Rows are points. The points of each table are mixes of a few directions, plus a little noise. How many directions does each table use, and how many do they share? Where both have some left over, give the other angles between the two spaces (their principal angles), to ten degrees, smallest first.

First (5 x 3)
[[-3.6 -5.2 -2.7]
 [-4.0  5.7 -0.8]
 [ 6.8  3.5  4.0]
 [-1.1 -7.0 -1.7]
 [ 1.5  3.1  1.6]]
Second (4 x 3)
[[-1.2  1.8 -0.1]
 [-2.9  5.1 -0.3]
 [ 5.9 -9.7  0.7]
 [-1.7  3.4 -0.2]]
Directions: first 2, second 1, shared 1

First (7 x 6)
[[-3.4 -1.6 -1.9 -1.8 -2.7 -2.6]
 [ 7.2  3.3  4.2  3.9  5.6  5.5]
 [ 0.4  0.2  0.2  0.3  0.3  0.3]
 [ 2.2  1.0  1.2  1.1  1.7  1.5]
 [ 7.4  3.3  4.2  3.9  5.6  5.5]
 [-8.0 -3.6 -4.5 -4.3 -6.2 -6.0]
 [-5.7 -2.6 -3.3 -3.0 -4.5 -4.3]]
Second (9 x 6)
[[  2.2   4.6   4.5   2.2   3.4  -1.0]
 [  4.7   1.2  -3.0  -0.1  -0.4   1.8]
 [  1.9   1.0  -2.2  -0.5  -0.9  -0.3]
 [-11.8  -5.0  -4.1  -5.1  -7.3  -8.0]
 [  4.3  -0.2  -8.9  -2.7  -4.6   0.2]
 [  0.1  -2.5   2.7   1.6   2.4   4.3]
 [  1.7   4.9   2.8   1.2   1.9  -2.6]
 [  3.3   3.1   2.3   1.7   2.6   0.7]
 [ -6.2  -7.0   5.9   1.8   2.8   4.9]]
Directions: first 1, second 3, shared 1

First (11 x 11)
[[  2.2  -0.1   0.8  -3.6  -8.6   1.8   5.5  -0.1   1.5   3.9  -4.5]
 [  0.4   2.1  -0.2  -1.7  -3.8   1.5   1.9  -0.5   0.2   2.7  -2.5]
 [ -5.5  -2.0   0.1   2.0  11.9   0.2 -11.7  -1.9  -3.1  -1.6   2.3]
 [  1.5  -1.5   2.7  -2.8  -2.7  -2.4   0.8   0.7   2.4   3.7  -3.1]
 [ -0.5   0.8  -3.1   2.1   2.5   1.4   1.8  -1.3  -1.9  -5.0   2.4]
 [  1.9   1.9  -1.7  -3.2  -6.2   2.7   7.8  -3.1  -0.3   0.5  -5.7]
 [  2.9   5.4   2.5  -0.7  -8.6  -1.9   2.4   5.6   4.0   7.2   0.1]
 [ -6.3  -3.3  -2.6   6.9  10.9   5.1 -13.0   0.2  -5.7  -4.7   9.4]
 [ -0.8   1.5  -1.0   1.8   5.6  -2.2  -1.0  -0.5  -0.6  -3.5   1.9]
 [  2.5  -6.3   1.8  -1.0  -4.7  -0.2   3.0   1.8   1.8   0.0   0.7]
 [  1.9   1.6   0.4  -0.2   4.4  -6.6   3.2  -0.6   1.9  -3.3  -0.9]]
Second (11 x 11)
[[  1.3   0.8  -0.3   1.5  -2.9   0.4   2.9   1.8   0.8  -1.0   2.7]
 [  0.0  -0.2   0.0   0.1   0.0   0.1  -0.1   0.2   0.1  -0.1   0.5]
 [ -2.9  -1.9   1.0  -2.9   6.2  -0.8  -6.0  -4.0  -1.3   1.8  -5.2]
 [ -3.0  -2.0   1.1  -2.4   5.9  -0.6  -5.3  -3.8  -1.3   1.6  -5.2]
 [ -1.6  -1.1   0.6  -1.8   3.8  -0.2  -3.5  -2.2  -0.9   1.2  -3.1]
 [ -2.7  -1.9   1.1  -2.7   5.8  -0.8  -5.7  -3.9  -1.4   1.8  -5.0]
 [  1.1   0.6  -0.4   1.0  -2.0   0.3   2.2   1.4   0.5  -0.9   1.8]
 [ -1.5  -1.1   0.4  -1.4   3.1  -0.5  -2.8  -2.0  -0.8   1.0  -2.5]
 [  1.8   1.3  -0.7   1.4  -3.8   0.4   3.6   2.5   0.9  -0.9   3.1]
 [  8.6   5.7  -3.3   8.4 -18.3   2.5  17.3  12.2   4.2  -5.5  15.5]
 [ -1.5  -1.1   1.1  -1.3   3.1  -0.3  -2.9  -1.9  -0.8   1.0  -2.6]]
Directions: first 5, second 1, shared 1
